Every row gives one point. The points of each table are mixes of a few directions, plus a little noise. Count the directions of each table, and those that both share. Where both have some left over, give the other angles between the two spaces (their principal angles), to ten degrees, smallest first.

First:
[[ 41 -46]
 [-10  13]
 [-40  42]
 [  8  -8]
 [ 12 -11]
 [-10  12]]
Second, 6 rows:
[[  1  -2]
 [-12  13]
 [ 46 -52]
 [-37  41]
 [ -7   7]
 [  8  -7]]
Directions: first 1, second 1, shared 1

First (7 x 4):
[[ 10   9   7 -27]
 [ 40 -21  16 -46]
 [-51  51 -20  38]
 [ 10 -19   4   0]
 [ 23 -10  11 -27]
 [ -3 -18  -2  21]
 [-29   9 -14  42]]
Second:
[[ 13   1 -12 -11]
 [ 21   0 -20 -19]
 [  2  -1  -1  -1]
 [ 26   0 -24 -23]
 [-60  -1  55  54]]
Directions: first 2, second 1, shared 0; angles 50

First, 7 rows:
[[-22  11 -21 -17 -25  -7 -30 -14]
 [ 15 -29  15  25  -6 -33  27  -5]
 [ 13   2  -8 -11  29  19 -12  17]
 [  9  -7  -6  -3  11  -3  -9   6]
 [-34  26 -13 -16 -33   5 -24 -18]
 [ 28  -1 -12 -15  49  27 -15  29]
 [ -8   0  46  37 -25  -8  60 -13]]
Second (7 x 8):
[[  3  13 -31 -32  24  23 -43  14]
 [  0 -16  -8   3 -13 -27  -7  -9]
 [ -9  10  -4  -7  -5   7  -9  -2]
 [ 37 -15 -34 -27  57  11 -42  31]
 [-13  11  16   9 -15   7  19  -6]
 [ -9  -1  31  27 -25 -10  42 -13]
 [ -9  -3  30  27 -25 -12  41 -13]]
Directions: first 3, second 3, shared 3

First (7 x 9):
[[ -7   7 -17  -7   8  -5 -17  21 -17]
 [  0  -9  32 -21 -14   9   6   4   4]
 [  1   5  25 -16   8  -4   9   6   9]
 [ 26  31 -49  36 -15  21  -9   5  -4]
 [  1 -16  16 -13 -18  13   0  -4   1]
 [ -7 -18   8 -35  29 -15  -6  -9  12]
 [-13  -3 -17  57   4 -19  18 -21  -3]]
Second:
[[ 17   6  11 -20 -13  20  -2   4  10]
 [  9 -14 -39 -12  16   0 -20 -22  11]
 [ 27  26  60 -30 -43  41  15  28  10]
 [ -9   7  21  12  -7  -5  12  13  -8]
 [-11  -9 -19  13  16 -16  -3  -9  -5]
 [-26  -7 -11  32  18 -30   5  -3 -16]
 [-19  -9 -19  23  19 -24   0  -8 -10]
 [  5  -4 -12  -6   4   2  -7  -7   4]
 [-13  -5  -9  16  11 -16   1  -4  -7]
 [ 23  10  19 -27 -20  28   0   7  13]]
Directions: first 5, second 2, shared 2

First:
[[ 15  21 -18  19  13  -1 -21 -30   6  -6 -10 -16]
 [ 47 -11 -26  24 -15   3   6 -56  42   8  33 -27]
 [-11  11   3  -3   8  -1  -8   8 -11  -5 -14   4]
 [-10 -26  27 -19 -17   2  23  29   6  -1  13  15]
 [-40  30   6 -11  29  -3 -21  36 -50  -4 -45  17]
 [ 32   2   3  17  -5  -3 -10 -32  39 -17   9 -19]
 [-42   4 -17 -19  13   4   8  36 -60  27 -17  19]
 [-17   1  22 -11   3  -1  -1  27  -7 -11 -11  12]
 [ -3  -5  -8  -2  -3   2   8   3  -6   9   5   3]
 [ 19   8 -43  19   4   3  -5 -38  -2  19  10 -18]
 [ 11 -35  46 -14 -31  -1  26  18  45 -17  28   8]]
Second:
[[-49 -15  17  16 -12 -24 -39  27  13   4  -1  39]
 [ 31   0 -42   3  10  11  16 -24  -8  10  -3 -31]
 [ -7  -3  17 -32  -4  -6  39  19 -20 -15   1  21]
 [ -2   7  34   5  -2  19 -21  10  14   7   7 -10]
 [ 13  34 -47 -15  22  16  12 -23  -9   0   0 -40]
 [ 17  -4 -38 -19   9  12  38  -4 -22   9  -1 -23]
 [ 21  30 -24  -3  14   4   6 -30  -1 -12  -3 -23]
 [ -3 -16  37  22 -16 -22 -21   0  16 -13  -3  34]
 [-21 -34  47  22 -22 -10 -31  27  17  10   3  33]]
Directions: first 3, second 5, shared 1; angles 30, 50

First, 8 rows:
[[-14  18  -4  -4  36   7 -36  -9  -9 -13   3  22   2 -38 -26   3 -32  23]
 [-12 -30  -2  -7  -5   8 -26 -24   6  16 -33 -22 -24  21   8  12  11  -7]
 [ -7  23  16  16  33  -5 -13   3 -14 -24  18  12  -3 -39  -8  -8 -19   2]
 [ 14 -15   0   7 -11   8 -27 -15  35   0  -5 -16 -13  13  21   6   0  -8]
 [  6   7  10 -14  24 -17  -7  18  22  -2   1  44   6  -5  15  17 -22   8]
 [ 10   7 -21   1 -60  -1  56  16 -14  16   7 -21  22  34 -21 -26  23 -22]
 [ -7   5   2   9 -35 -11  57  15 -38  11   2 -25   5  20 -12 -25  31 -28]
 [  8 -14   0  -8  16  11  -4  -5  12  -5   7   6   6  -7  22  21   8  30]]
Second (8 x 18):
[[  5  39  -1  12 -27 -16  24  21  -5   0  22  18  -2   3   4 -21  10  -3]
 [ -3  -3  16  -6  48  -9   5  10   7 -24   7  19  17 -25  -1 -14 -26  -6]
 [ 12 -17 -28 -10 -19  26 -36 -20  21  18  -7 -12   8  13 -18  26  -6  24]
 [-19 -19   8 -21  28  -5 -31  -5  -8  23 -20  17 -13   5  -3  38  -2  24]
 [ -7  13   1   8 -11  -6  56   6 -13 -28 -17  -3  -4 -11  25 -39   7 -33]
 [-18  29  -1  18 -17  -3  14 -10 -26 -11   1 -15 -23  -5   2 -51  21 -15]
 [ 30  -8  12  25 -20   0   2   9  10   4  36 -32  11  12  -3  11  10 -15]
 [  1 -36  -8 -26  16  13 -36 -14  15  20 -23   4   5   9  -7  51 -13  24]]
Directions: first 6, second 6, shared 3; angles 30, 60, 90
